Every row gives one point. The points of each table are mixes of a few directions, plus a little noise. How many directions does each table use, and how many do they share? Where both have some left over, give the other angles between the two spaces (their principal angles), to ten degrees, smallest first.
In the rows, 128 means zero.

First:
[[167 193  70]
 [101  83 156]
 [117 109 145]
 [123 119 138]
 [111  97 112]
 [149 166 146]]
Second, 4 rows:
[[122 121 148]
 [142 151  64]
 [112 103 196]
 [133 137 103]]
Directions: first 2, second 1, shared 1

First, 8 rows:
[[134 192 103 130]
 [132 176 109 130]
 [128 128 128 128]
 [117   7 175 125]
 [125  94 141 127]
 [127 116 133 128]
 [132 166 113 129]
 [129 145 121 128]]
Second (7 x 4):
[[143 172 160 140]
 [115  77  71 119]
 [150 191 175 146]
 [107 140 116 105]
 [147 121  87 149]
 [113  81 161 114]
 [121 113 126 122]]
Directions: first 1, second 3, shared 1

First:
[[ 62 119 142 148 139 150]
 [183 131 127  97  94  78]
 [180 116 123 128 141 134]
 [ 37 169 114 145 132 141]
 [ 85 142 145 115 116 162]
 [150 102 140 122 114  94]
 [ 99 135 116 148 140 125]
 [228 110 120 122 148 142]]
Second:
[[108 142 117 135 132 123]
 [124 131 125 131 130 127]
 [141 119 136 124 126 131]
 [248  44 196  83 110 164]
 [ 91 154 106 142 133 117]
 [ 71 168  97 149 136 111]
 [113 138 120 134 131 123]]
Directions: first 4, second 1, shared 1

First:
[[146 100 126 154 123 138 144 149]
 [153  87 125 166 121 143 151 158]
 [155  85 125 168 121 143 152 160]
 [156  83 124 169 121 144 153 161]
 [129 127 128 129 128 128 128 129]
 [106 163 131  96 133 115 109 102]
 [ 62 235 137  30 145  90  69  49]
 [159  78 124 175 120 146 156 165]
 [110 157 131 101 133 117 112 106]
 [105 165 131  94 134 114 107 101]]
Second, 10 rows:
[[180 103 124 122 105 147 136 171]
 [152 119 121  87 156 138 116 141]
 [193  78 125 173  74 152 161 190]
 [109 126 128 134 151 124 127 114]
 [ 72 175 141 154  99 101 126  81]
 [ 87 163 132 103 149 111 108  89]
 [125 109 121 105 185 136 119 127]
 [121 142 126  96 150 125 112 117]
 [ 50 157 137 159 153 101 126  68]
 [191 106 129 149  57 145 148 180]]
Directions: first 1, second 3, shared 1

First:
[[147 149 141 156  99 144 124 115 143]
 [161 176 128 141  86 117 119 140 134]
 [115 114 109 133 139 108 146 142 116]
 [ 99 119 123 157 146  95 151 170  97]
 [183 180 109  91  75 132 105 112 165]
 [149 154 124 139 137 132 142  79  89]
 [122 137  66 130 127  63 170 168 112]
 [ 77  53 169  80 199 166  96 130 121]
 [152 153 149 133 100 148 107 118 141]
 [ 80  41 157 117 172 180 120 109 160]]
Second (7 x 9):
[[169 100  73 115  77  85 129 120 114]
 [ 98 156 201  63 146 142 104 149 128]
 [106 144 140 142 139 149 129 150 177]
 [141  98  87 152 121 128 162  78 128]
 [131 136 134 111 140 137 114 129 123]
 [134  94  91 202  93  92 180 112 103]
 [120 170 167 110 180 160  78 157 123]]
Directions: first 5, second 5, shared 3; angles 50, 80

First (9 x 12):
[[154 104  98 117  99 131 117 130 153 116 132 173]
 [131 105 126 109  95 113 130 118 123 131 130 158]
 [133 145 122 149 139 140 113 129 148 131 116 114]
 [118 106 136 107 147  96 145 122 132 119 153 133]
 [147  99 103 110 129 118 130 133 156 106 152 163]
 [ 85 153 183 119  92 141 158 127   7 162 106  92]
 [149 135 101 138 145 156 121 149 147 108 136 133]
 [133 130 123 133 121 134 121 128 134 130 122 132]
 [101 174 159 171 187 121 116 116 152 150 106  53]]
Second (9 x 12):
[[141 117 119 122 133 142 136 123 115 163 138 113]
 [148 120 153  96  82 120 122 139 133 122 153 119]
 [111 140 164  70 143 133  94 142 143 141 119 205]
 [161 101 132 124 126 100 123 112 118  69  85 120]
 [155 174 133 139  81  85 148 151 137 133 174 131]
 [122 123  98 153 144 144 147 123 116 158 130  93]
 [139 114 123 123 119 145 136 126 118 159 148 102]
 [ 53 138 116 141 171 143 118 152 148 114  83 147]
 [118 125 112 184 155 139 129  84 124  93 122 120]]
Directions: first 4, second 6, shared 0; angles 50, 70, 90, 90

First, 10 rows:
[[ 73 122 210 122  82 171  92 187  34 146 132  97 139 129]
 [131 112 132 114 118  94 142 106 128  99  91 102  99 136]
 [160 134  98 127 140 107 139  89 170 113 106 143 113 137]
 [ 67 117 176 133 115 177 114 211  54 167 190 104 171 100]
 [ 98 102 126 124 142 125 158 164 112 137 171  98 151  94]
 [189 158 103 123 128 128 121  53 188 119  74 177 110 151]
 [142 140  86 154 155 103 117 129 160 118 145 145 115 148]
 [163 126  75 126 158  99 161  87 190 116 124 143 123 120]
 [108 126 168 113 108 172 128 146  92 155 138 124 157 105]
 [149 143 106 144 134 105 108 110 152 109 109 144 101 160]]
Second (9 x 14):
[[137 162 167 118  80 138 101 111 108 132  83 113 122 162]
 [142 153 112 136 123 102 116 116 147 120 116 112 120 160]
 [131 124 102 113 163 117 131 136 187 149 164 116 185 102]
 [107  76 126  96 139 110 196 132 120 120 143  83 140  70]
 [125  90 153 141 144 173 104 126  91 105 112 226  74 114]
 [128 114  91 148 152 156 188 127 112 136 170 171 118  90]
 [106 131 107 151 150 116 116 177 128 138 183 115 148 131]
 [127 112 104 121 144  85 152 128 156 115 135  92 133 123]
 [150 193 191 124  55 153  52  98 102 132  45 128 112 200]]
Directions: first 4, second 6, shared 4

First (11 x 18):
[[ 79 146 108  52 108  88 127  92 130 141  81 140  74 113 132  53  93 142]
 [121 135 126 151 123 127 111 139 142 125 160 143 156 113  97 157 151 140]
 [147 128 129 202  92  98 163 142  87 169 205  99 200 154 113 137 157 147]
 [134 111 122 128 149 138 158 142 127 138 117 116 125 132 139 118 138 125]
 [139 111 135 150 108 111 132 139  90 155 149 141 165 126 110 128 148 123]
 [123 120 135 116 149 158  78 144 156 100 119 179 127  93  93 169 150 119]
 [ 63 129  89  64 155 116 171 127 180 158 107 132  80 109 109  55 150 185]
 [154 148 123 183 121 130 173 140 100 101  91  62 153 137 204 149  74  49]
 [110 166 121  88 152 152 116  94 193  79  98  98  57 144 161 123  81 149]
 [172  93 159 159 148 166  96 158 113 116 144 162 160 124 109 188 163 103]
 [166 120 165 109 106 124  86  92  88 124 134 136 107 164 140 129 101 130]]
Second (10 x 18):
[[121  96 143  88 125 115  69 120 123 160 164 206 120 114  54 109 180 171]
 [160  96 132 140 176 152 189 141 134 154 144  85 111 172 156 104 153 148]
 [140 162 147 130  96 128  85  88 129  93 150 114 117 158 140 156  89 148]
 [132 137 133 158 119 165 130 157 136  92 122 126 170 113 122 200 137 117]
 [108 163 122 124  54  47  91  80  77 153 145 133 136 123 122  82  81 118]
 [116 130 133  99 128 122 104 105 148 136 153 145 101 140 105 108 138 175]
 [131 128 119 113 160 144 129 131 146 105  78 121  94 115 164 120 102  82]
 [132  85  99 150 164 110 222 176  97 188 101 105 147 115 154  69 159  79]
 [100 174 111 165 119 184 161 165 183  60 105  89 168 106 137 222 120 136]
 [141 113 137 113 132 116 101 118 108 137 121 153 112 123 127 109 124 108]]
Directions: first 6, second 6, shared 5; angles 30
